Each row of a before or after table is a point. The points were changed in one or more steps. Then noise was added and the rows were shuffled. The steps act on columns, c1 being the first. What was done? A step turns or swaps two columns, mirrors them in a line or flattens them onto one, adds a multiple of one to another, or multiplies or shifts one. Angles are multiples of 10 degrees, from the lower column toward the higher: turns from -170 to 170, lines from 10 to 170 but not 90. Use the fewest steps. Two steps may share a column if one is a turn and the other turns, adds or multiplies; they go together, in the order done. Otherwise the lowest column goes first.

Before:
[[-15  29  46]
 [ -5  20   1]
 [-27  14   2]
 [-62 -13 -61]
 [-21  44 -12]
 [ 15 -31   2]
 [ 41  -4  29]
 [-35  25 -60]
 [-40  -1  19]
 [-13 -12  -2]
 [-18  17 -20]
 [  3  12 -56]
 [ 20  -6  14]]
After:
[[-68  24  -8]
 [ 27  -6 -28]
 [-75  -8 -42]
 [ -4   8  18]
 [ 47   3  14]
 [ -9  -9 -13]
 [-29  47 -18]
 [-37   8  35]
 [-29  14   5]
 [-16 -32  11]
 [-21 -18  12]
 [ 24   5   4]
 [  6 -31  52]]
Steps: turn c2 and c3 by 60 degrees; turn c1 and c2 by 40 degrees

Before:
[[ 51 -10 -15   0 -23 -12  49 -37]
 [ -9 -61  40 -54  -1   5  -1  24]
 [ 37 -53 -17  61  21  20 -11 -45]
 [-17 -17 -13 -25  25 -29  32  -5]
 [ 12 -67 -12 -26 -15  -3 -22  31]
 [-11  -5  -2 -24   1   3 -33  53]
 [ 10   8 -37 -33  46  -2  22 -44]
 [-25 -36  -7  -8  -8   6 -43  -5]]
After (8 x 8):
[[-31 -59 -27  31  -8  -2  39  21]
 [-15 -71  28  26 -17 -14  14  31]
 [-10 -15  36  -4  -3  48   3 -29]
 [ 23 -39 -18  10  -7 -44  -9  -4]
 [ -2  -3  15  20   3 -29  11  55]
 [ 26 -15  -8  26  -1  36   8  -1]
 [  5 -45  24 -44  -9 -18 -39 -41]
 [ 36  19  16  15   4  28  24 -46]]
Steps: add 0.5 times c8 to c1; turn c1 and c3 by 130 degrees; flatten c2 and c5 onto the line at 10 degrees; turn c6 and c7 by -110 degrees; turn c4 and c7 by -130 degrees

Before (14 x 11):
[[-11  -7  23  -6 -23  -9  46 -23  -4  18 -95]
 [ 27 -26 -22 -16  16   8  -6  17 -15   6 -21]
 [ 20  -8 -21 -17   3  13   3  30  12 -14  12]
 [ 12 -17 -13  52  29  23  30   9  14   7  17]
 [-10   6  10 -24  25  23  16  32  -4  25  -1]
 [ -1 -19 -16  24  28 -31  20   6  -6 -28  16]
 [ 21  15  55   8  15  31   8  21 -18 -10 -41]
 [ 19   6 -17   4 -78 -11  -3   6  13   7 -12]
 [ 11   2 -25 -20  23  34   0 -16   9   9  17]
 [-12 -16 -27  -8  24  26  50  27 -17 -22  15]
 [ -9  -4  -1  -6 -19  35   9  16 -24  13  13]
 [-22   8 -21   8  13   0  -7  10 -10  -2  12]
 [ 29  27 -19 -10   0  16   6  17 -17  16  18]
 [-22  18 -20  -8  14  23   5  27 -14   1 -22]]
After:
[[ -9   3 -34  -3 -14  34   0 -17 -20   9   0]
 [  6 -27 -26 -32 -15   9  -7  17  11   6 -11]
 [-32 -16 -26 -35 -18  26  50  26 -15 -20 -29]
 [-42  18 -21 -36 -14  24   5  26  36   2   5]
 [  1  16   8 -12  56  31   7  22  53  -9  11]
 [-32  -8  24  17  13  -8  47 -22  81  17  42]
 [  9  26 -11 -27 -17  17   6  16  11  17 -16]
 [-29  -3  14 -22  -7  35  10  17  -1  13 -29]
 [ -8 -17 -34  43  -1  24  29   8 -33   7  -3]
 [-30   6 -29 -55  17  23  17  30   8  26  -2]
 [  1  -8  -4 -47 -19  15   1  29 -22 -14   1]
 [-42   9 -18  -2 -16   0  -7  11  -1  -1 -12]
 [ -1   5  65  -2 -43 -11  -3   7   8   7  18]
 [-23 -19 -25  16  -6 -31  21   6 -23 -28 -19]]
Steps: shift c1 by -20; add -0.7 times c2 to c11; turn c9 and c11 by 120 degrees; turn c3 and c5 by 70 degrees; add -0.3 times c10 to c3; add -1 times c8 to c4

Before (13 x 18):
[[ 33 -18  21  21  -2   5   5   6 -22  31   4   6 -25 -28  -3  15  23 -10]
 [ -7  12  16 -11  -9   8 -14 -13  -4  15   3   4  20 -23   7  12   3 -28]
 [  1 -27  20  17   2  34  -4  23 -11 -11  -9  25  13  -8 -25  -4  26  19]
 [  6  11  23 -12   3 -10  22   2  14 -22 -12 -30  32  12   5 -22  -1  24]
 [-34 -16 -23 -11 -19   7   8   2  -4 -27 -19 -23  13  -7  -2 -21 -17   6]
 [  6 -38  15   7  13  13  -9  17   0  -2 -18 -21  22 -25 -23   0   6 -29]
 [ -7  27   7 -50   6  -2   4  -8 -29  -6   5  16  16  -4  -6 -25  12 -33]
 [  1  -2  13 -16 -21  33   8 -29  12 -21   6  18  -3 -20  -5  -1  -1  -4]
 [-16 -12  19   1  36  47   3 -21 -20  11  36   9  -9  -7   2  30  42   7]
 [ 21 -15  -1 -25  -6  -7  18  23 -35  29  -5  11  26   2 -25  -8  -3 -16]
 [  7   6   1  -7  32 -19  -1  14   0   9 -22 -21 -17 -32  -3  19 -26   4]
 [  2  -5   0 -12   4 -16   5   5  19  -8  -5  34 -32   8   1   0  -6   5]
 [  5   5  13  22   2   2   3  31 -12  21  27  -9  14 -23 -38  -6   4 -12]]
After (13 x 18):
[[ -3  -6   2  14   4 -15   7  14  21  -8  -6  32 -41   7   1  -5  -5  -7]
 [ -8   6   2  11  33 -19  -2   7   1   9 -76 -22 -22 -33  -2 -14 -26  -7]
 [  2  11  24  33   3 -11  21  -2  15 -22  50 -31  42  13   4 -20  -2 -51]
 [  9  13  16 -13  -9   8 -12 -12  -5  15 -31   2  27 -23   6   7   5  70]
 [  2  27   7  21   7  -2   4  -6 -29  -6  76  16  21  -4  -6  -4  14  96]
 [-12 -39  15 -30  12  12 -10   7   0  -2 -20 -20  28 -23 -22 -17   6  65]
 [ 12 -18  21 -29  -2   6   6  34 -22  30 -39   5 -33 -30  -3   9  23  16]
 [-25   4  14 -30   3   1   5  18 -13  22  44  -7  18 -24 -37  24   5  21]
 [  9 -13  18   5  35  47   3 -21 -19  10 -49   9 -11  -6   2  44  43 -18]
 [-10 -15  -1  12  -5  -7  19  34 -35  28  18  10  35   2 -27  -6  -4  46]
 [ 25  -1  13  10 -21  32   8  -8  13 -20   9  18  -7 -19  -6   4  -1  14]
 [-19 -26  18   0   2  33  -7  20 -10 -12   2  23  16  -8 -26 -11  27 -49]
 [-17 -18 -24  16 -18   7   7 -35  -4 -27  41 -24  16  -7  -2 -26 -18 -10]]
Steps: turn c1 and c8 by 60 degrees; add 0.3 times c12 to c8; multiply c18 by 2.5; turn c4 and c18 by -160 degrees; turn c11 and c16 by 70 degrees; multiply c11 by 3; multiply c13 by 1.3

Before (8 x 24):
[[ 41  53 -38 -12  -3 -30  31 -10  11  34  -7  27 -18  15 -19  -9   4 -31
   22  17  12   3 -16  12]
 [ -2   8  -1  11  18  -4   1  19   2  29 -10 -53  28 -33  44 -19 -14   7
   15   3   6 -25   0  16]
 [ 22  40  14  34  29 -33 -73  -9 -14 -22  20  31   2  30  39 -20  31  13
   -5  -7   8  39  22  23]
 [ -3  17 -12 -15  24 -24 -70  15   4  20 -40 -46  -6 -37  -5 -30 -19  15
   14  51  47 -12 -19  49]
 [-23  32 -16  -6  31   2 -29  -7 -21  55 -28 -67   0 -34  19 -29 -14   1
  -23  23  17 -19   4  69]
 [ -4  26 -30 -14  15 -17  16 -27  48   3  42  65  -9  14   3   0   6  -9
    8   3   7  -2  -4   7]
 [ 31  47  35  28   4 -86 -36 -11  -8 -43  55  61 -41  60  18  -3  49  21
   -1  -4  -1  30  -9  54]
 [ 27  20   5 -30  30   2  25 -24  44  22  14  28 -30  35   6 -33 -15 -11
   40  22  -5 -51  23 -48]]
After (8 x 24):
[[ -6  27  64 -17  -9 -17  18 -27  49   4  43 -30 -11  13   3  -7   9  -7
    8   3   6  -1  -5  11]
 [ -1   6 -53  13 -31  -7   1  19   2  29 -13  -1   5 -34  46  24 -19   8
   15   8   7 -25   0  16]
 [-23  33 -69  -6 -30   2 -26  -9 -20  59 -28 -17 -28 -36  19  18 -17   1
  -21  23  17 -20   5  71]
 [ 32  46  62  29  17 -86 -36 -12  -9 -45  51  37 -36  60  19 -18  64  25
    1  -8  -1  31 -10  55]
 [ 27  19  27 -31 -13   0  25 -24  45  20  12   5 -55  34   6   8 -22 -12
   38  21  -6 -54  25 -50]
 [ 22  42  31  33 -26 -32 -74  -7 -18 -24  19  16 -21  32  40  11  37  13
   -6  -6  12  39  22  24]
 [ -1  16 -45 -14 -19 -23 -68  18   6  19 -38  -8 -27 -38  -3  14 -25  16
   15  51  45 -12 -21  48]
 [ 40  52  27  -8  12 -31  31  -8   8  34  -7 -40 -16  17 -18   1   8 -30
   25  18  14   4 -17  10]]
Steps: swap c3 and c12; turn c5 and c13 by 150 degrees; turn c13 and c16 by -150 degrees; multiply c17 by 1.3
